Each row of a before or after table is a point. One or more steps were done to the points. Then noise was added and the rows were shuffled. The steps act on how far a point lies along the listed directions, d1 being the first. Write out the steps. A step turns or swaps two directions, mirrors them in a line or flattens them onto one, adds a multiple of one to another, or multiplies one. Angles are multiples of 10 degrees, from the lower direction toward the higher: turns from -170 to 170, lines from 10 to 170 but not 90. Use the fewest steps. Two steps may share a direction if one is a turn and the other turns, adds or multiplies; they go together, in the order done. Otherwise the lowest direction goes first.

Directions:
(1): [-25, -18, 53]
(2): [54, 6, 28]
(3): [13, -58, -14]
Before, 8 rows:
[[2, -6, 4],
[-18, -13, -3],
[-7, -10, -14],
[11, -7, 23],
[6, 10, 1],
[-5, -5, 12],
[-4, 7, 7],
[-3, 0, 0]]
After (8 x 3):
[[17, -7, 13],
[59, 12, 12],
[8, 3, -12],
[5, -8, -5],
[-46, 5, -33],
[-6, -2, -5],
[-40, 6, -13],
[9, 7, 1]]
Steps: turn d1 and d3 by 170 degrees; multiply d2 by 3

Directions:
(1): [-19, 11, 17, 60, -27, -5]
(2): [-40, 2, -26, 9, 25, 46]
(3): [25, -8, -13, 35, 52, -19]
(4): [7, 17, 59, -4, 25, 25]
(5): [-44, -39, 22, -9, 16, -30]
(6): [-23, 56, -7, -12, 14, -32]
Before, 10 rows:
[[6, -3, 50, 21, 25, -3],
[-18, 2, 0, -18, 14, -14],
[27, 9, -7, -6, 1, -8],
[19, 18, 31, 14, -37, -3],
[-2, -15, 17, 19, -11, -10],
[-33, 27, 36, 22, 25, 1],
[6, 11, -17, -6, 18, -1],
[3, 0, 4, -14, -10, 38],
[9, -3, 23, 8, 12, -30],
[-18, 3, 40, 13, -15, -22]]
After, 10 rows:
[[-1, -1, -4, -7, -15, 32],
[-23, 1, 0, -16, 15, -12],
[13, -2, 60, 18, 30, -2],
[2, -15, 18, 12, -12, -16],
[14, -2, 29, -1, 19, -27],
[25, 9, -8, -11, 6, -3],
[-9, 0, 38, 5, -14, -31],
[4, 14, -13, -2, 21, 4],
[-28, 28, 46, 23, 22, -6],
[28, 13, 22, 1, -38, -10]]
Steps: turn d1 and d2 by -20 degrees; add 0.5 times d3 to d4

Directions:
(1): [-42, -1, -37, -40, 39, 36, 7, -3, -28]
(2): [31, -60, -16, 28, 20, 14, 33, -31, -7]
(3): [14, -1, -47, -18, -43, -15, 44, 38, -5]
Before:
[[-32, 12, -42, -27, 3, 4, 15, 24, -19],
[38, 6, 39, 22, -34, -38, -29, -4, 26],
[-27, 49, -20, -27, -7, -3, -18, 28, -4],
[3, -1, -21, -21, -10, 6, 6, 8, 6],
[-25, -13, -9, -5, 26, 26, 6, -16, -13],
[-7, 2, -5, -9, 1, 0, -2, 6, -1],
[-27, 22, -14, -23, 20, 18, 2, -1, -13],
[28, 18, 12, 24, -60, -28, 14, 26, 8],
[12, -4, -3, -3, 16, 4, 10, -12, -8],
[-5, -9, 8, 14, 3, 4, -12, -25, 6]]
After:
[[-2, -5, 0, -2, -4, -4, 1, 3, 1],
[-3, 23, 19, -15, -8, -17, -33, -1, 6],
[1, -3, -30, -1, -22, -15, 22, 24, -3],
[-6, -21, 2, 14, 15, 14, 7, -19, -1],
[11, -5, -22, -17, -17, 1, 12, 11, 9],
[-1, 32, -13, -7, -50, -14, 18, 34, -9],
[-1, 11, 6, 3, 5, 1, 3, -4, 0],
[-11, -5, 6, 11, 12, 7, -19, -26, 5],
[-1, 38, -10, -3, -26, -19, -13, 27, 8],
[13, -5, -1, -4, 17, 3, 13, -13, -7]]
Steps: flatten d1 and d2 onto the line at 70 degrees; multiply d3 by 1.3
